Rows are points. The points of each table are mixes of a few directions, plus a little noise. How many directions does each table use, and how many do they share? Where both have some left over, give the other angles between the two spaces (their principal angles), to ten degrees, smallest first.
In the rows, 128 means zero.

First:
[[161 183 131]
 [ 74  25 119]
 [139 107 118]
 [119 133 133]
 [139 227 153]
 [136  94 116]]
Second:
[[144  94 112]
 [116 181 147]
 [198 115  97]
 [185 188 123]
 [ 75  77 133]
 [ 48 113 154]]
Directions: first 2, second 2, shared 2

First:
[[ 99 107  86 103 128 144]
 [165 131 136 139 155 113]
 [193 119 142  67 168  94]
 [ 82 130 149  68  68 139]
 [136 101  74 112 169 131]
 [139 159 159 230 128 128]
 [141  91  86  30 156 120]
 [101 126 108 158 122 144]
 [ 95 188 210 245  59 140]]
Second (9 x 6):
[[ 76 130 210 205 171 139]
 [145 140  60  88  99 135]
 [ 63 147 176 204 161 157]
 [111 122 176 162 150 126]
 [187 109  92  61 100 100]
 [156 132  68  80  99 126]
 [192 115  62  46  88 105]
 [138 102 195 144 150 104]
 [ 84 155 114 163 134 160]]
Directions: first 3, second 2, shared 0; angles 30, 50

First (8 x 9):
[[ 97  97 162  99 103 140 119 125  83]
 [147 154  90 121 142 110 137 140 132]
 [ 98  69 205 133  67 159 134 102 120]
 [146 133  96  77  64  98 178 141 102]
 [110 155 135  99 191 188 151 183 121]
 [179 150  80 191 129  73 117  93 194]
 [104 123 158 145 176 162  96 130 128]
 [144 141  98 159 154  94  91 108 143]]
Second, 9 rows:
[[122 167 164 160 113 130 154 101 142]
 [ 84   7 184 125 111 153  44 105  92]
 [116 127 116 136 114  84 104 107 116]
 [108 122  88 112 107  90 144 149 134]
 [178 221  99 137 158 124 173 132 146]
 [115 140  92 112 112 106 170 160 148]
 [148 169 120 143 138 108 122 107 123]
 [150  83 174 132 164 184  66 105 101]
 [130 114 115  96 136 173 177 185 153]]
Directions: first 4, second 4, shared 2; angles 50, 60

First:
[[138 193 136 139 119  84 128 143 150 122 145]
 [ 78  79 131 149 146 134  82 156 137 176 116]
 [155 127 148 126 122 111  94 148 163 162 197]
 [166 188 123  88 142  92 153  56  84  94 126]
 [133 136 145 122 113 152 141 134 168  74  65]
 [110 103 142 140 140  88 164 152 132 130 152]
 [156 121 124 117  96 212  97 127 159 107  91]
 [ 88  77  75 142 147 150 166 109  31 158 132]]
Second (11 x 11):
[[110 171 113  83 159 184 122 164 165 164 135]
 [158 141 152 181 144 117 124 132  96 122 138]
 [127  68 150 154  20  72 162 119 102 163  88]
 [164 123 142 186 128 114 110 130 123  90 157]
 [132 105 140 144  74 109 142 135 124 150 114]
 [137 120 147 153 105 108 142 129 100 150 113]
 [144 147 131 145 146 146 113 146 140 119 151]
 [108  99  82  77 117 141 102 113 201  64 157]
 [147 117 147 172 136  93 131 103  82 107 125]
 [124 156 115 106 157 166 113 150 160 129 147]
 [ 58 162  86   7 223 158 147  86 114 151  83]]
Directions: first 6, second 4, shared 1; angles 60, 70, 70

First, 10 rows:
[[131 149 142 133 157 109 126 112 131 114 124 110 135 130]
 [111 136 139 154 138  84 102 105  92 109 135  81 132 127]
 [155 121 167 120  93  57  52 187  89 173  62 171  93 124]
 [ 43 117  93 186  73 111 113  87  40 113 204  42 121 111]
 [134 174 130  86  86 148 129 195 135 207  96 220  66 110]
 [120 182 135 118 151 131 147 122 141 136 131 133 113 120]
 [160  70 110 110 122 178 151 139 171 119 123 156 156 143]
 [152  52  79 109 129 236 198 116 204  99 161 148 179 148]
 [134 172 164 137 174  69 106 109 118 112 107  99 128 127]
 [140 111 120 126 154 153 154 107 160 100 139 116 158 139]]
Second, 8 rows:
[[117 134  86 112 104  97 155 174 130 139 131  66 114 163]
 [159 168 148 144 164 105 150  80  57 181 191 184 148 122]
 [109 120 112 163 114  62 124  71  84 159 174 154 164 116]
 [141 138 167 146 131 249 137 184 167 144  57 131 105  97]
 [119 102 123 131  98 188  89 132 187  81  72 109 108 102]
 [ 92  98 139 110 153  32 143 136 114 125 153 136 167 163]
 [145 113 150 104 133 103 139  68 126 139 183 131 127 141]
 [142 153  98 112 126 187  86 177 161  57  63 111  91 121]]
Directions: first 4, second 6, shared 0; angles 40, 50, 60, 70
